Every row gives one point. The points of each table are mixes of a few directions, plus a little noise. How many directions does each table use, and how many do they share? Where both have some left over, give the other angles between the two spaces (their principal angles), to ten degrees, smallest first.
In the rows, zero is written as 128.

First (6 x 3):
115; 129; 117
137; 130; 145
72; 134; 91
64; 157; 156
191; 109; 132
189; 108; 129
Second (6 x 3):
159; 167; 114
161; 170; 113
85; 74; 147
92; 83; 144
165; 175; 111
106; 100; 138
Directions: first 2, second 1, shared 0; angles 70

First (10 x 8):
82; 122; 140; 76; 149; 136; 145; 166
141; 135; 127; 141; 125; 122; 116; 119
192; 168; 126; 186; 112; 88; 64; 95
174; 145; 121; 178; 109; 112; 98; 96
77; 99; 131; 79; 142; 158; 177; 157
69; 101; 135; 68; 148; 157; 176; 165
66; 125; 146; 56; 158; 137; 148; 184
191; 141; 113; 198; 101; 112; 98; 78
162; 130; 118; 169; 110; 124; 117; 97
125; 117; 123; 129; 124; 139; 143; 123
Second (7 x 8):
118; 82; 112; 134; 112; 171; 185; 106
42; 147; 162; 18; 183; 118; 126; 221
147; 169; 139; 134; 136; 91; 75; 137
154; 145; 127; 152; 122; 110; 101; 115
147; 103; 112; 162; 107; 149; 154; 94
132; 106; 117; 143; 115; 147; 154; 108
154; 147; 128; 152; 122; 109; 101; 116
Directions: first 2, second 2, shared 2

First (9 x 12):
169; 138; 179; 144; 130; 81; 134; 144; 167; 119; 79; 144
188; 114; 136; 102; 141; 67; 154; 149; 168; 126; 47; 185
166; 142; 185; 151; 128; 84; 130; 142; 166; 118; 86; 136
117; 150; 172; 167; 119; 134; 111; 125; 132; 121; 150; 94
91; 87; 7; 58; 137; 179; 142; 112; 75; 149; 159; 153
140; 133; 147; 135; 128; 113; 129; 133; 141; 125; 114; 131
91; 119; 83; 115; 126; 171; 122; 114; 93; 136; 172; 113
106; 133; 126; 138; 123; 150; 118; 120; 114; 129; 157; 107
84; 135; 116; 142; 119; 174; 111; 112; 97; 131; 186; 89
Second (11 x 12):
113; 158; 119; 131; 183; 105; 100; 84; 127; 112; 114; 139
114; 77; 131; 121; 101; 83; 192; 167; 132; 151; 168; 78
153; 156; 110; 140; 119; 165; 107; 132; 124; 117; 110; 136
112; 102; 142; 130; 164; 113; 134; 111; 128; 119; 125; 125
165; 124; 139; 117; 113; 131; 92; 102; 71; 139; 107; 115
63; 80; 164; 111; 112; 98; 194; 168; 191; 148; 180; 147
137; 113; 133; 142; 178; 138; 108; 96; 108; 104; 98; 124
153; 238; 57; 151; 116; 170; 93; 141; 156; 106; 114; 150
124; 173; 107; 148; 160; 164; 105; 119; 159; 98; 108; 163
167; 86; 150; 125; 111; 148; 116; 121; 75; 135; 108; 106
108; 103; 157; 91; 51; 94; 165; 167; 136; 179; 177; 125
Directions: first 2, second 5, shared 0; angles 80, 90

First (9 x 20):
137; 105; 119; 133; 142; 143; 114; 115; 123; 129; 121; 137; 138; 139; 99; 112; 110; 160; 123; 144
120; 129; 137; 128; 160; 155; 118; 136; 138; 113; 131; 141; 116; 141; 155; 129; 125; 135; 139; 137
128; 140; 128; 126; 107; 110; 135; 130; 126; 131; 129; 118; 129; 118; 128; 134; 135; 115; 121; 116
116; 141; 137; 121; 95; 74; 173; 139; 106; 175; 129; 117; 129; 99; 152; 134; 173; 80; 154; 121
156; 66; 97; 145; 103; 123; 164; 111; 152; 142; 137; 107; 130; 146; 74; 144; 117; 63; 151; 123
143; 138; 117; 130; 123; 150; 81; 113; 135; 87; 122; 125; 139; 136; 87; 120; 88; 186; 73; 118
126; 143; 133; 128; 148; 159; 100; 132; 144; 91; 131; 133; 119; 140; 140; 133; 110; 149; 111; 123
109; 152; 145; 116; 129; 96; 131; 134; 86; 166; 115; 142; 140; 101; 150; 103; 157; 162; 132; 145
117; 137; 140; 127; 145; 141; 136; 142; 142; 118; 136; 131; 110; 134; 168; 143; 138; 101; 148; 125
Second (9 x 20):
116; 142; 139; 123; 136; 122; 133; 138; 120; 136; 128; 134; 124; 121; 157; 127; 143; 126; 138; 132
137; 118; 120; 131; 123; 132; 124; 121; 134; 122; 128; 124; 131; 133; 109; 129; 117; 128; 121; 125
154; 96; 102; 140; 112; 141; 118; 108; 146; 112; 128; 115; 138; 143; 68; 129; 95; 131; 107; 121
96; 166; 159; 114; 148; 113; 140; 153; 107; 147; 128; 143; 116; 109; 200; 125; 167; 125; 153; 137
137; 117; 120; 132; 122; 131; 124; 121; 134; 122; 128; 123; 131; 133; 108; 129; 117; 129; 121; 126
114; 144; 141; 122; 137; 122; 133; 138; 119; 136; 128; 135; 123; 120; 158; 127; 145; 127; 139; 132
109; 150; 146; 120; 140; 119; 135; 142; 116; 139; 128; 137; 122; 117; 171; 127; 151; 127; 143; 133
180; 65; 77; 150; 96; 152; 108; 87; 162; 95; 129; 101; 147; 159; 7; 132; 62; 133; 86; 113
107; 152; 148; 119; 141; 118; 137; 144; 114; 141; 128; 138; 121; 115; 176; 127; 154; 126; 145; 134
Directions: first 4, second 1, shared 1

First (10 x 32):
139; 134; 183; 118; 58; 85; 101; 61; 138; 127; 149; 130; 120; 147; 127; 170; 163; 102; 30; 142; 184; 21; 126; 145; 127; 140; 147; 87; 123; 112; 96; 177
159; 84; 101; 97; 176; 153; 121; 149; 117; 95; 118; 152; 138; 85; 93; 94; 77; 102; 162; 77; 68; 175; 170; 125; 126; 89; 138; 201; 161; 140; 136; 64
71; 186; 121; 181; 115; 128; 162; 157; 134; 177; 124; 88; 123; 173; 177; 141; 174; 188; 163; 193; 168; 152; 62; 117; 131; 175; 95; 54; 84; 125; 145; 180
184; 81; 161; 76; 102; 106; 85; 67; 128; 84; 143; 165; 128; 98; 84; 138; 105; 61; 45; 77; 123; 50; 185; 148; 126; 92; 169; 173; 164; 122; 98; 106
84; 163; 92; 169; 163; 153; 167; 188; 123; 162; 112; 100; 130; 147; 161; 112; 140; 185; 209; 164; 120; 209; 86; 111; 129; 152; 93; 100; 102; 135; 159; 134
152; 107; 148; 106; 110; 116; 108; 96; 129; 110; 137; 143; 128; 118; 110; 137; 122; 100; 85; 109; 132; 86; 152; 138; 128; 114; 147; 143; 141; 124; 111; 123
102; 145; 92; 154; 167; 155; 156; 181; 123; 146; 113; 113; 132; 132; 146; 107; 125; 165; 200; 144; 108; 203; 108; 112; 128; 138; 104; 126; 117; 135; 154; 117
115; 151; 151; 141; 91; 108; 126; 105; 135; 144; 138; 116; 122; 152; 145; 151; 160; 137; 94; 157; 168; 85; 104; 132; 129; 149; 127; 84; 109; 120; 119; 168
151; 96; 109; 106; 162; 146; 123; 142; 121; 104; 121; 148; 135; 98; 105; 105; 91; 109; 151; 91; 86; 160; 161; 127; 128; 101; 136; 181; 153; 135; 133; 83
123; 131; 123; 133; 133; 133; 132; 137; 127; 131; 126; 125; 129; 128; 130; 125; 127; 133; 139; 130; 125; 139; 124; 126; 127; 131; 125; 128; 127; 128; 133; 127
Second (8 x 32):
118; 107; 160; 95; 66; 133; 124; 114; 137; 113; 115; 136; 128; 173; 130; 126; 136; 128; 155; 113; 126; 112; 115; 168; 144; 107; 174; 112; 101; 141; 78; 166
130; 121; 138; 119; 120; 140; 123; 126; 122; 123; 132; 139; 124; 136; 134; 123; 131; 120; 151; 122; 121; 126; 123; 142; 132; 126; 136; 118; 120; 139; 108; 132
116; 132; 106; 142; 110; 79; 146; 99; 161; 155; 76; 64; 129; 128; 107; 183; 119; 140; 39; 136; 173; 112; 148; 85; 115; 115; 125; 151; 135; 90; 147; 147
128; 146; 117; 141; 161; 137; 126; 165; 116; 109; 164; 157; 142; 111; 128; 86; 133; 145; 145; 144; 108; 149; 124; 127; 129; 145; 115; 139; 143; 131; 173; 107
181; 134; 119; 145; 247; 211; 103; 162; 57; 134; 210; 200; 104; 57; 171; 86; 125; 67; 232; 117; 73; 159; 119; 132; 119; 176; 54; 98; 147; 178; 120; 41
74; 122; 154; 98; 7; 74; 142; 127; 183; 89; 86; 105; 163; 210; 95; 117; 141; 199; 84; 139; 149; 111; 121; 160; 150; 87; 218; 148; 102; 102; 136; 213
137; 124; 113; 138; 138; 111; 135; 91; 135; 166; 93; 83; 110; 111; 125; 186; 115; 104; 79; 122; 159; 115; 144; 92; 114; 124; 105; 130; 132; 111; 115; 123
142; 138; 114; 143; 174; 142; 126; 142; 112; 133; 150; 141; 125; 96; 136; 119; 125; 118; 138; 133; 117; 140; 131; 114; 121; 146; 97; 129; 143; 132; 147; 97
Directions: first 2, second 3, shared 0; angles 50, 80

First (9 x 32):
81; 213; 145; 137; 102; 133; 134; 103; 130; 100; 179; 107; 134; 139; 150; 213; 148; 157; 126; 141; 125; 84; 164; 85; 132; 117; 171; 133; 75; 104; 143; 140
111; 168; 139; 117; 119; 162; 133; 144; 102; 116; 157; 90; 123; 101; 121; 138; 153; 141; 115; 175; 128; 129; 140; 114; 115; 117; 115; 136; 80; 106; 132; 149
102; 116; 157; 86; 196; 183; 113; 136; 52; 135; 111; 58; 122; 93; 116; 87; 129; 123; 118; 167; 151; 172; 137; 109; 151; 125; 105; 153; 64; 154; 152; 147
214; 75; 80; 186; 125; 112; 132; 112; 203; 135; 16; 184; 129; 128; 118; 58; 80; 97; 194; 63; 111; 119; 143; 192; 106; 146; 113; 84; 198; 129; 132; 88
165; 66; 112; 131; 123; 108; 124; 149; 141; 149; 108; 164; 122; 130; 116; 79; 118; 109; 125; 113; 125; 154; 92; 163; 120; 138; 103; 119; 187; 138; 107; 117
62; 58; 170; 59; 224; 91; 96; 115; 49; 164; 140; 113; 137; 168; 142; 131; 105; 119; 84; 91; 161; 178; 86; 82; 217; 135; 155; 178; 140; 222; 136; 129
165; 80; 108; 129; 95; 100; 135; 162; 151; 143; 142; 172; 125; 135; 118; 100; 137; 114; 112; 129; 120; 144; 81; 164; 108; 133; 99; 119; 195; 121; 90; 123
139; 160; 115; 159; 106; 129; 134; 111; 165; 112; 116; 141; 132; 132; 133; 149; 124; 133; 155; 116; 119; 97; 156; 134; 113; 127; 143; 110; 123; 108; 135; 119
110; 218; 126; 152; 62; 137; 147; 123; 156; 96; 184; 122; 127; 127; 138; 196; 162; 157; 129; 161; 112; 77; 157; 112; 94; 116; 148; 118; 93; 73; 126; 141
Second (9 x 32):
162; 95; 138; 127; 110; 99; 85; 77; 149; 154; 77; 150; 140; 170; 118; 92; 123; 78; 151; 55; 182; 102; 99; 188; 127; 128; 101; 105; 147; 161; 75; 88
98; 138; 134; 81; 167; 173; 127; 153; 79; 103; 140; 41; 112; 96; 126; 70; 158; 195; 136; 211; 115; 180; 79; 61; 145; 136; 78; 130; 116; 167; 177; 165
120; 127; 129; 136; 102; 122; 155; 177; 120; 140; 193; 163; 123; 113; 125; 184; 133; 112; 72; 152; 109; 131; 152; 136; 112; 117; 156; 153; 123; 76; 104; 142
133; 120; 126; 158; 79; 99; 157; 172; 140; 158; 199; 211; 131; 126; 125; 219; 122; 74; 57; 116; 115; 107; 175; 174; 99; 110; 182; 156; 125; 52; 74; 127
93; 147; 127; 107; 150; 165; 153; 179; 89; 106; 174; 81; 111; 87; 132; 129; 147; 187; 107; 211; 91; 170; 123; 66; 136; 130; 120; 146; 108; 120; 174; 171
151; 105; 131; 135; 104; 100; 109; 107; 145; 153; 115; 166; 134; 153; 121; 130; 121; 80; 122; 77; 157; 105; 124; 181; 117; 123; 126; 121; 141; 127; 80; 102
148; 111; 130; 146; 101; 99; 117; 111; 150; 152; 124; 174; 136; 150; 124; 147; 118; 78; 119; 80; 149; 101; 138; 178; 115; 123; 139; 124; 139; 112; 83; 103
129; 139; 124; 127; 155; 141; 113; 91; 135; 107; 75; 96; 132; 133; 136; 89; 120; 156; 180; 117; 128; 127; 118; 105; 147; 139; 114; 108; 131; 167; 166; 122
116; 166; 112; 140; 178; 157; 133; 86; 146; 83; 56; 72; 129; 123; 146; 93; 106; 193; 210; 131; 99; 129; 144; 61; 156; 144; 133; 103; 123; 171; 219; 133
Directions: first 4, second 3, shared 1; angles 50, 50

First (10 x 32):
114; 125; 142; 135; 121; 133; 123; 147; 137; 123; 132; 135; 127; 128; 129; 132; 122; 132; 127; 115; 121; 114; 133; 128; 114; 114; 136; 123; 134; 132; 132; 121
114; 128; 144; 136; 118; 134; 121; 146; 136; 123; 132; 136; 125; 131; 130; 130; 122; 131; 126; 117; 119; 116; 133; 128; 114; 114; 137; 126; 133; 130; 131; 121
223; 144; 22; 78; 184; 88; 167; 7; 72; 160; 100; 74; 142; 112; 118; 106; 168; 106; 141; 220; 189; 208; 85; 131; 220; 227; 70; 154; 93; 109; 116; 173
126; 126; 131; 131; 126; 130; 126; 131; 131; 128; 129; 130; 128; 127; 130; 126; 127; 128; 127; 125; 127; 124; 128; 129; 124; 126; 130; 128; 129; 128; 129; 126
128; 131; 127; 128; 129; 129; 128; 127; 128; 129; 128; 129; 128; 129; 128; 129; 129; 129; 128; 129; 130; 130; 129; 127; 129; 131; 128; 127; 128; 126; 129; 128
95; 122; 166; 146; 109; 143; 116; 171; 148; 116; 138; 147; 122; 133; 131; 137; 113; 137; 126; 97; 105; 99; 142; 127; 96; 93; 148; 119; 141; 135; 133; 112
117; 125; 142; 133; 121; 133; 123; 145; 136; 124; 133; 135; 126; 131; 129; 130; 124; 130; 126; 115; 121; 118; 133; 127; 115; 114; 135; 125; 131; 131; 131; 121
89; 120; 171; 151; 104; 146; 110; 179; 152; 116; 139; 151; 122; 135; 132; 137; 111; 137; 124; 91; 101; 92; 147; 127; 89; 87; 153; 116; 143; 137; 134; 108
193; 138; 55; 93; 167; 99; 155; 45; 88; 150; 108; 92; 139; 117; 122; 113; 155; 112; 138; 190; 169; 183; 101; 129; 192; 198; 88; 144; 104; 116; 119; 160
85; 121; 178; 149; 103; 147; 109; 182; 154; 116; 141; 153; 120; 133; 130; 137; 110; 137; 121; 86; 100; 91; 146; 127; 84; 83; 154; 116; 145; 136; 135; 107
Second (9 x 32):
152; 142; 94; 156; 138; 170; 59; 66; 134; 99; 146; 127; 140; 140; 81; 123; 107; 89; 112; 123; 94; 77; 88; 141; 128; 160; 92; 164; 129; 105; 95; 138
111; 139; 141; 122; 115; 142; 184; 174; 112; 120; 134; 142; 81; 148; 152; 141; 139; 143; 148; 100; 150; 174; 147; 103; 117; 138; 137; 108; 114; 119; 165; 109
147; 100; 134; 112; 156; 102; 132; 129; 150; 148; 109; 117; 185; 85; 109; 114; 97; 155; 125; 150; 143; 142; 152; 165; 118; 94; 136; 118; 118; 146; 101; 144
88; 106; 156; 113; 109; 83; 197; 187; 122; 163; 104; 113; 129; 116; 182; 125; 165; 132; 152; 140; 151; 165; 139; 122; 141; 96; 165; 103; 144; 152; 176; 135
123; 146; 135; 130; 98; 144; 112; 117; 111; 125; 148; 141; 62; 162; 118; 145; 171; 125; 116; 113; 114; 108; 138; 98; 172; 149; 140; 129; 143; 118; 117; 97
103; 117; 140; 121; 98; 132; 152; 152; 130; 109; 133; 167; 98; 137; 128; 121; 134; 111; 144; 107; 127; 163; 129; 123; 124; 145; 125; 121; 117; 157; 146; 108
159; 126; 104; 142; 158; 173; 122; 110; 142; 105; 136; 123; 153; 119; 77; 123; 80; 125; 134; 110; 131; 137; 125; 161; 101; 141; 99; 139; 99; 100; 106; 143
119; 169; 132; 124; 111; 98; 70; 102; 107; 127; 137; 142; 97; 157; 181; 143; 157; 136; 93; 147; 108; 74; 113; 68; 131; 138; 129; 136; 155; 138; 133; 104
149; 108; 117; 132; 169; 106; 123; 115; 145; 157; 104; 78; 209; 86; 123; 115; 103; 136; 126; 161; 137; 113; 121; 169; 121; 90; 130; 133; 135; 117; 113; 173
Directions: first 1, second 6, shared 0; angles 70

First (9 x 32):
146; 167; 162; 110; 101; 125; 93; 154; 144; 134; 137; 141; 140; 115; 168; 120; 127; 110; 123; 133; 96; 163; 118; 64; 167; 109; 171; 81; 139; 109; 78; 133
112; 106; 100; 142; 141; 133; 132; 116; 123; 138; 124; 116; 131; 141; 112; 126; 134; 144; 117; 121; 132; 122; 118; 181; 119; 122; 103; 163; 143; 143; 142; 125
107; 112; 135; 144; 114; 102; 118; 166; 129; 103; 132; 123; 96; 128; 127; 168; 83; 121; 137; 109; 173; 65; 121; 123; 106; 127; 125; 98; 151; 152; 140; 135
124; 116; 138; 114; 147; 142; 147; 104; 134; 124; 107; 145; 151; 138; 105; 92; 135; 136; 134; 140; 113; 135; 167; 146; 114; 140; 134; 142; 103; 121; 147; 131
176; 175; 136; 119; 113; 123; 137; 125; 112; 128; 156; 121; 106; 95; 159; 157; 149; 103; 143; 141; 131; 158; 111; 45; 149; 148; 138; 106; 91; 100; 107; 119
168; 152; 97; 148; 139; 144; 127; 84; 112; 139; 125; 109; 122; 112; 119; 134; 127; 130; 130; 122; 127; 100; 143; 144; 91; 130; 136; 204; 95; 125; 144; 112
70; 70; 99; 142; 145; 130; 130; 135; 134; 139; 115; 122; 143; 165; 102; 113; 131; 159; 104; 115; 131; 126; 108; 224; 129; 109; 84; 149; 182; 160; 144; 134
200; 206; 163; 113; 104; 132; 106; 118; 128; 124; 138; 137; 121; 85; 165; 135; 118; 93; 148; 139; 107; 131; 154; 20; 128; 134; 196; 114; 73; 90; 96; 121
49; 48; 122; 119; 149; 120; 163; 150; 135; 122; 117; 138; 143; 173; 95; 109; 148; 156; 117; 131; 143; 153; 111; 204; 149; 134; 65; 96; 174; 154; 153; 143
Second (11 x 32):
143; 147; 154; 105; 125; 133; 115; 118; 143; 138; 112; 144; 153; 125; 136; 93; 143; 120; 130; 140; 93; 145; 160; 106; 136; 120; 165; 122; 102; 108; 121; 128
189; 157; 25; 199; 140; 133; 178; 74; 48; 125; 192; 52; 34; 84; 124; 249; 132; 127; 140; 109; 216; 88; 50; 132; 81; 176; 44; 234; 97; 141; 158; 92
92; 105; 134; 124; 122; 120; 115; 157; 143; 130; 123; 134; 140; 147; 132; 119; 127; 135; 114; 123; 123; 138; 112; 149; 150; 109; 120; 98; 168; 141; 117; 138
98; 110; 149; 133; 118; 118; 120; 164; 139; 103; 129; 141; 121; 138; 126; 138; 85; 128; 129; 118; 146; 101; 127; 128; 124; 124; 129; 90; 167; 146; 120; 143
116; 104; 94; 135; 128; 102; 148; 139; 107; 141; 145; 96; 95; 128; 131; 170; 165; 127; 131; 124; 165; 124; 86; 144; 137; 136; 74; 126; 127; 139; 156; 118
117; 126; 124; 123; 140; 161; 112; 105; 143; 148; 113; 142; 175; 146; 122; 73; 134; 150; 103; 132; 78; 175; 133; 174; 144; 105; 138; 161; 156; 124; 102; 133
74; 67; 118; 110; 151; 131; 148; 127; 140; 148; 105; 137; 164; 167; 103; 80; 175; 154; 112; 138; 106; 170; 127; 206; 151; 119; 90; 129; 150; 137; 150; 134
141; 148; 146; 119; 107; 111; 107; 149; 135; 132; 131; 127; 121; 116; 152; 136; 130; 108; 133; 128; 126; 124; 127; 86; 143; 118; 152; 98; 122; 120; 117; 125
127; 137; 153; 125; 117; 122; 117; 146; 136; 108; 125; 140; 123; 124; 134; 133; 100; 120; 137; 125; 134; 106; 141; 101; 121; 128; 150; 100; 133; 130; 119; 136
156; 154; 174; 103; 136; 149; 132; 97; 144; 110; 99; 165; 160; 120; 114; 78; 108; 120; 147; 146; 96; 122; 206; 94; 101; 143; 188; 132; 74; 103; 133; 134
152; 155; 142; 125; 119; 127; 116; 130; 129; 121; 131; 131; 124; 112; 140; 136; 113; 116; 136; 128; 126; 116; 140; 89; 121; 128; 156; 123; 115; 118; 117; 127
Directions: first 5, second 5, shared 4; angles 50

First (11 x 32):
175; 55; 134; 147; 138; 113; 130; 105; 135; 147; 149; 119; 143; 87; 131; 152; 125; 65; 107; 79; 175; 79; 118; 104; 161; 141; 86; 155; 58; 152; 127; 101
182; 46; 121; 157; 142; 107; 134; 91; 144; 134; 134; 103; 137; 96; 142; 152; 112; 61; 99; 84; 176; 70; 114; 84; 185; 124; 72; 154; 53; 153; 129; 87
130; 135; 147; 145; 125; 160; 137; 121; 151; 102; 122; 185; 154; 170; 107; 163; 173; 168; 160; 163; 93; 189; 147; 150; 80; 107; 128; 148; 174; 124; 79; 142
62; 188; 121; 86; 140; 75; 111; 175; 97; 140; 100; 58; 63; 169; 181; 35; 21; 175; 103; 164; 114; 90; 112; 156; 193; 130; 178; 53; 127; 107; 189; 158
189; 52; 109; 160; 135; 119; 131; 72; 141; 121; 133; 135; 156; 94; 127; 187; 147; 85; 110; 107; 143; 115; 115; 76; 173; 103; 81; 169; 85; 144; 112; 96
135; 132; 111; 134; 125; 139; 137; 125; 139; 123; 120; 100; 121; 108; 129; 113; 129; 88; 122; 102; 157; 100; 130; 102; 122; 136; 108; 126; 116; 137; 143; 96
85; 159; 182; 106; 127; 133; 123; 180; 120; 143; 142; 162; 125; 174; 121; 103; 120; 183; 155; 153; 106; 158; 146; 207; 81; 155; 166; 111; 155; 118; 111; 182
112; 183; 129; 130; 111; 189; 146; 143; 151; 104; 121; 152; 140; 135; 95; 127; 187; 127; 164; 128; 124; 168; 157; 132; 32; 136; 130; 134; 189; 127; 110; 113
122; 157; 107; 104; 108; 136; 110; 122; 87; 140; 150; 162; 141; 87; 98; 163; 180; 160; 140; 142; 87; 181; 117; 130; 101; 129; 173; 141; 177; 106; 133; 162
109; 161; 95; 130; 137; 118; 140; 131; 145; 108; 83; 55; 86; 147; 164; 68; 72; 103; 106; 127; 152; 77; 125; 90; 167; 113; 112; 88; 118; 131; 168; 85
110; 138; 150; 107; 123; 120; 108; 142; 98; 144; 148; 177; 139; 140; 114; 149; 143; 191; 144; 161; 82; 180; 125; 174; 114; 131; 174; 131; 160; 109; 113; 187
Second (10 x 32):
102; 143; 145; 148; 123; 188; 104; 153; 159; 88; 121; 67; 189; 131; 119; 88; 185; 61; 108; 110; 140; 93; 217; 89; 95; 185; 120; 126; 106; 175; 152; 90
106; 156; 127; 104; 139; 97; 141; 127; 116; 162; 121; 146; 39; 144; 147; 110; 52; 174; 138; 150; 138; 142; 57; 207; 143; 96; 164; 98; 159; 96; 117; 142
150; 132; 108; 135; 132; 126; 148; 93; 136; 144; 144; 158; 81; 108; 133; 162; 118; 141; 139; 108; 150; 129; 80; 140; 130; 94; 120; 152; 143; 123; 105; 123
111; 67; 169; 79; 119; 74; 111; 188; 68; 155; 74; 110; 174; 138; 96; 70; 83; 88; 122; 191; 100; 177; 121; 176; 127; 170; 160; 42; 110; 75; 156; 127
142; 125; 138; 120; 129; 101; 135; 138; 113; 156; 172; 163; 119; 124; 138; 150; 118; 175; 143; 101; 127; 113; 117; 134; 135; 131; 121; 153; 111; 128; 123; 183
136; 140; 114; 136; 142; 105; 123; 87; 124; 139; 162; 176; 84; 141; 157; 184; 110; 219; 130; 140; 100; 139; 88; 148; 180; 75; 147; 167; 147; 126; 99; 182
155; 159; 71; 112; 114; 75; 192; 142; 116; 107; 76; 142; 109; 170; 137; 119; 84; 187; 167; 151; 94; 153; 99; 49; 130; 65; 73; 100; 163; 68; 145; 142
114; 123; 150; 129; 125; 145; 109; 154; 130; 119; 132; 102; 170; 130; 121; 105; 152; 100; 118; 121; 127; 112; 176; 118; 115; 170; 130; 123; 106; 148; 144; 127
117; 101; 143; 155; 126; 178; 82; 121; 146; 86; 118; 86; 211; 121; 111; 128; 199; 65; 93; 142; 112; 127; 202; 96; 128; 167; 137; 137; 107; 169; 136; 92
150; 133; 114; 165; 132; 191; 135; 77; 173; 126; 161; 130; 105; 74; 120; 165; 177; 69; 123; 65; 191; 96; 122; 123; 98; 128; 109; 182; 127; 172; 102; 73
Directions: first 5, second 6, shared 3; angles 80, 90
